Each row is a point. The last column is the point's height on a tilted bowl or saddle (a function of degree 2), plus a little noise. Count its main directions that bend up, bend down and stay straight.
In the rows, zero is written as 128.

Points, 17 rows:
[[125  58 167  52]
 [153 111 102 133]
 [113  54 137  63]
 [124  75 129 106]
 [ 67  92 124  95]
 [136 117  77 157]
 [ 68 113 136  97]
 [114 172 124 100]
 [159 111 144 127]
 [124 160 167 146]
 [192 158 171 135]
 [137 212 146  54]
 [186  98 241 190]
 [189 120  37 116]
 [120 169 152 124]
 [ 91 187 104  56]
 [165  96 147 111]]
Directions: 1 up, 2 down, 0 straight

Points, 16 rows:
[[134 146 111 107]
 [112 154 209  89]
 [178 127  52  72]
 [188 109 167  86]
 [ 79 177 174  87]
 [ 93 118 127 106]
 [144 165 111 101]
 [ 66 123 186  85]
 [ 95 161 116 101]
 [243 119 130  40]
 [130 107 138 110]
 [167 136  93  95]
 [ 86 189 136  90]
 [ 76 187 189  77]
 [108 115 209  90]
 [ 99 101 102 102]]
Directions: 0 up, 3 down, 0 straight

Points:
[[126 148 140  81  86]
 [151 124 175 114  91]
 [170  79 176 156 105]
 [ 98  74 179 149  95]
 [ 89 159 110 120  98]
 [ 90  85 130 180 119]
 [170 124 171 170  94]
 [146 145 178 122  80]
 [154  70 168  50  71]
 [164 154 101 109 100]
 [ 53 115 114 132 159]
 [164 153 101 147  92]
 [ 98 143 146 139  91]
 [ 89   7  64  55  19]
 [173 122 129 151 113]
 [163 150 114 148 101]
 [162 102 135 202  73]
 [177 153 154 147 123]
 [170 124 125  55  96]
 [199 158  90  98 127]
 [105 174  90 171  63]
 [ 58  95 130  92 143]]
Directions: 1 up, 2 down, 1 straight

Points:
[[ 45  84  85 101 186]
 [116  97 180 172 146]
 [140 185 112 148 141]
 [109 107 177 128 146]
 [ 67 173 122 122 118]
 [106  70 188 167 149]
 [165  72 192 187 131]
 [130 132 195  83 151]
 [ 99  98 133 153 138]
 [ 94 212 156 115  95]
 [ 50 150  74 153 154]
 [106 100 119 170 136]
 [ 97 155 222  48 168]
 [191 119 146 121 144]
 [179 175 118 179 181]
 [221 208 122 171 249]
 [162  44 141 108  78]
 [145  96 185 137 140]
 [132 143 168 171 146]
 [181 138 195 110 170]
 [147 114 114 106 125]
 [136 124 107 167 139]
 [156 122 126 215 151]
 [138  58 163 119 111]
 [114 143 124 113 128]
 [116 204 160 101 112]]
Directions: 2 up, 1 down, 1 straight

Points (42 x 7):
[[131 108 143 146 150 155 122]
 [ 85 137 157 127 149 164 113]
 [149  93  78 123 212 111 156]
 [226 137 111  84 155 119  58]
 [243 200 117 144 104 113   7]
 [ 26 183 178  90 146 198  40]
 [171 171 134 229 131 220  69]
 [132 121 168 186  76 183 154]
 [ 93  76 133 102  73 200 114]
 [119 168 184  93  87 176 133]
 [151 102 113 167 153 100 114]
 [ 98 125 113 145 127 165 114]
 [166 119 181 211 189  76 151]
 [128  83 158 157 160 118 123]
 [ 97 148 137  82 115 119 117]
 [ 91 201 183 140 158 126 126]
 [105 131 170 165 141 152 130]
 [159 112 144 111  93 151 129]
 [204  55  60 175 121 111  92]
 [101  78 205 159 156 107 150]
 [158 113 113 135 115 117 120]
 [ 91  55 218 103 187 143 138]
 [ 44 150 130 101 120 170  67]
 [112  67 157 138 106  85 116]
 [109 100 140 105 146 160 115]
 [124  94 136 153  71 149 151]
 [103 113  81 213 143  52  97]
 [134 135 161  74 153 117 138]
 [117  87  74 164  67 148 172]
 [130 149 116  92  82 161 128]
 [ 50 142 115 119 158 117  93]
 [135 211 171 110 112 120 108]
 [103 151  67 168 184 180 147]
 [175  82  66 203 132 171 117]
 [ 97 171 242 151 122 129 205]
 [146  94 112 154  87 153 138]
 [185 143  83  66 149  94 112]
 [ 91 196 163 145  93 126  94]
 [222  11  74  88  83 132  56]
 [188 196 206  88 119 136 138]
 [142 135 137 157 116 155 122]
 [ 78 109  78 127 164 169 130]]
Directions: 2 up, 3 down, 1 straight

Points, 47 rows:
[[118 147  79 119 139 228 170]
 [177 136 148 137 197 117 136]
 [103  87 168 142 149 169 124]
 [148  99  82 143 168 126 119]
 [142 113  96 150  71  47 110]
 [126  87 205 153 155 114 148]
 [172 219  68  89 137 114 181]
 [ 65  88 249 162  75 139 114]
 [123 144  93 109  85 108 120]
 [ 86 112 178  30 125 131  65]
 [186 122 214  59 191  66 195]
 [120 167 154 120  77  52 132]
 [124  70 112 139 198  85 158]
 [145  80 106  87 133  40 154]
 [162 158 156 107  91 134 121]
 [ 58 154 140 114 105 140 152]
 [ 95 111 151 105  87  94 101]
 [126  71 151  46 121 137  35]
 [ 82 141 165 126  50 165 126]
 [150 135 112 136 160 106 116]
 [101  78 157  90 172 169 100]
 [119 175  72  96 141 159 120]
 [ 74 131 145 138  94 133 115]
 [108  91  77 110  96 162 151]
 [148 151  94  27 159 141   7]
 [ 86 119 141 132  83 101 104]
 [170 184 129 103 135 166 149]
 [ 53 152  69 164 162  92 132]
 [160  90 130 106 134 132 106]
 [147 117 138  79 127 185 103]
 [186 146 154 120  99  98 132]
 [ 73  68 188 174 117 136 119]
 [151 138 168 183 146 134  98]
 [173 162 144  79 147 108 121]
 [144 143 144 102 129  65 142]
 [106 141 159 205  83 137  18]
 [133 129 152  79 175 148  71]
 [ 62 112 117 101 124 135 144]
 [133 134  78  93 186 105  85]
 [188 187 188  35 106  88 136]
 [145 161  95 100 140 169 115]
 [164 141 202 203 116 129  95]
 [174  88 107 194 139  88 143]
 [103 178  93  88 152 107 123]
 [148 147 179 112 199 172 103]
 [133  68 152 132 123  89 125]
 [143 103 132 147 146  95 124]]
Directions: 4 up, 2 down, 0 straight

Points:
[[129 140 152 137 122 192 159 125 138]
 [102 179  20 101 138 149 178 112 211]
 [165 152 103 165 148  65 116  99 149]
 [152 136 116  98 158  92 150 123 141]
 [116 134 115 106 177 118  98 137 138]
 [ 91 123  74 131 162 211 170  78 170]
 [129  83 214 134 137  26  98 162 194]
 [103 136  70 123 133 141 184 135 167]
 [126  61 120 132 150 154  58 132 141]
 [ 73 182 166 176 145  70 186 124 203]
 [123 127 135 221 128 136 139 124 140]
 [112 101 137 124 231 140 130  98 149]
 [117 111 128  69  81  76 145 147 178]
 [175 239 142 139 140 183 152 102 198]
 [107 191  61  57 193 121 118  80 208]
 [137 161 224 103  82 139 159 134 189]
 [ 61 116 112 115 106 128 187  76 178]
 [112 168 144 158  92 145 147  73 156]
 [ 73 140 146 159  41 118 164 106 183]
 [129 160  83  84 130  52 137 122 165]
 [114  98  90 118 159  94 118 104 144]
 [194  93 169 144 119 108  67 147 158]
 [104 109 126  97 137 170 102  98 144]
 [158 150  93 159 140 126 162  68 150]
 [131 129 106 133  87 198 125 226 178]
 [ 88 185  94 112  97 160 120 134 177]
 [ 91 149 153  66 132 206 110 147 181]
 [156 164 123 103  97 136  87  32 191]
 [154 100 115 206 171  88 135 231 157]
 [109 174 117 167 161  93  90 152 142]
 [106 124 114 143 197 106 175  80 154]
 [ 98  95 133 117 157 170 146  68 144]
 [120  76 119 160 122 129  88  68 139]
 [182 145 119 198 128  83 117  94 159]
 [ 77 102 118 192 116 216  90 103 133]
 [ 64  81 203 120 178 166 173 119 184]
 [ 84 150 164 109 147 112 135 172 159]
 [100  78 167 207 146 104 178 149 176]
 [181 174  99 143 132  85 186 139 161]
 [143 209 112 134 101 157 112 149 169]
 [155 144 135 130 135 213 182 130 148]
 [197 166  99  66 155 105 110 143 166]
 [158  63 163  70 214 186  87 148 172]
 [161  59 147 109 105 113 141 138 154]
 [130  74 132  60 132  70 111 118 174]
 [ 97 141 153 118  86 104 149  87 165]
 [142 120 204  92 153 149 127  48 181]
 [ 71  70  76 164 173 160  98 107 154]
 [180 146 143 123 132  81 156  56 177]
 [105 124  75 127 153  82 129 157 147]
 [141 166 143  96 119 154  93 103 158]
 [114 106 136 134 131  73 138 178 148]
 [ 57 135 190  94  38 237  63  82 191]
 [146 141 120 140 175  24 141 137 146]
 [  9 125 134 159 162  92 121 105 189]
 [180 169 116 210 131  45  71  91 189]
 [127 155 142 214 107 133 155 156 158]
 [135 117  82 117  94 127 142 117 151]
 [159 145 134 139 116 137  36 191 159]
 [121  70 107 176 167 166 119 179 138]
 [118 182  92 107 163 119 150 144 155]
 [129 141 164 128  87  69 150 156 169]
 [124 191 106 145   7 156 115 117 196]
 [ 99 166  70 191  98  79  88 215 188]
 [117 144 182  75 220 114 101 115 178]
 [140  87 100 106 158 182  90 151 145]
 [162  55 128 162 112  95 163  83 169]
 [152 161 126  83 138 187 141 111 157]
 [ 81 122  84 145 185 157 151 114 155]]
Directions: 7 up, 0 down, 1 straight

Points (62 x 9):
[[ 57  89  37 173 154 145  90 107 100]
 [174  90 113  72 145 118 139 106 117]
 [ 41 157  93  32 109 158 124  88  75]
 [135 164 153 121  95 157 199 150 109]
 [186  50 118 144  93 148 137 180  57]
 [134 149 107  83 126 143  48 130 108]
 [ 72 130 221 110  63 171  52  94  88]
 [ 58  68 151 147 161 144 100 107 114]
 [166 176 169  55 106 140 115 154 104]
 [155 122 106 150 178 143 131  41 121]
 [ 93  67 100 140 101 141 147 105 102]
 [127 167 178 163 184  93 155 106 107]
 [186  97 165 106 104 122 122 138 101]
 [161 123 105  99 168 129 129 136 124]
 [ 82 103  91 109 147  88 162 134 100]
 [186 120  70 144  85 136 122 130  72]
 [ 69 162 114  57 206  80 128 154  80]
 [119 106  47 119 138 101   8  98  78]
 [ 95 109 143 138 186 134 162 161 121]
 [136 148 146 105  72  62 141 165  84]
 [185 191  78 188 124 149 162 177  56]
 [158  87  92 131 164  80 121  67 110]
 [136  83 148 143 149 179  28 194  64]
 [178 144 174  30 106 117 151 169 104]
 [132 125 128 121 140  77 177  91 118]
 [ 98 140 116  90 218 111 112 115 131]
 [165 109 125 135  47 124 142 142  91]
 [168 113 161 170 112  70 110 133  87]
 [117 153  76 156  92 170 125 203  64]
 [155 165 119 185 122 246  76  69  59]
 [189 143  66 160 187 110  94 135  88]
 [154 196 149 115 165  75 116 113 104]
 [148 144  79  96 161 117  80 106 114]
 [138 109  87 137 131 113  67 162  89]
 [122 170 116 147  96  77 102 142  83]
 [102  95 105 108 144 120 200 186  97]
 [129 106  75 139 141 130 157 158 106]
 [128 224 144  86 153 133 128 200  55]
 [197 151 137 120  86 117 172 125 109]
 [ 33 166 149 128 126 140 130 199  65]
 [159 166  77 154 140 105 124 126  92]
 [133 145 161 122  99 107 141 135 116]
 [209 122  84 235 207 170 109  96  78]
 [172 165  75 155  96  90 132  89  74]
 [174 222 141 121  80 222 182 105  66]
 [115 109 208 157 136   7 123 124  49]
 [109 157 112  99 176 100 143  22 109]
 [139 163 208  78 134  82 138  83 113]
 [161 143  69 135  15 155 158  53  67]
 [ 66  71 162  55 169 168 135 122  78]
 [ 94 110 163 131  79 101 162 103 104]
 [234 130 142  89 184  47 140 161  98]
 [125 132 112 194 120  84 184  81  93]
 [115  37  99 171  91 170 134 182  71]
 [ 91 137  54 103 148 195 140 147  73]
 [107 126  48 150 171 131 189  61  91]
 [170  88 125 133 165 108 162 172 116]
 [ 96  43 141  92 207 194 163  99  74]
 [141 182 148  67 172 146 140 117 125]
 [159  85  92 127  99 125 161 144  96]
 [188 117 122 155 169 230 162 150  74]
 [ 53 120  96  78 147 122 104 175  79]]
Directions: 0 up, 5 down, 3 straight
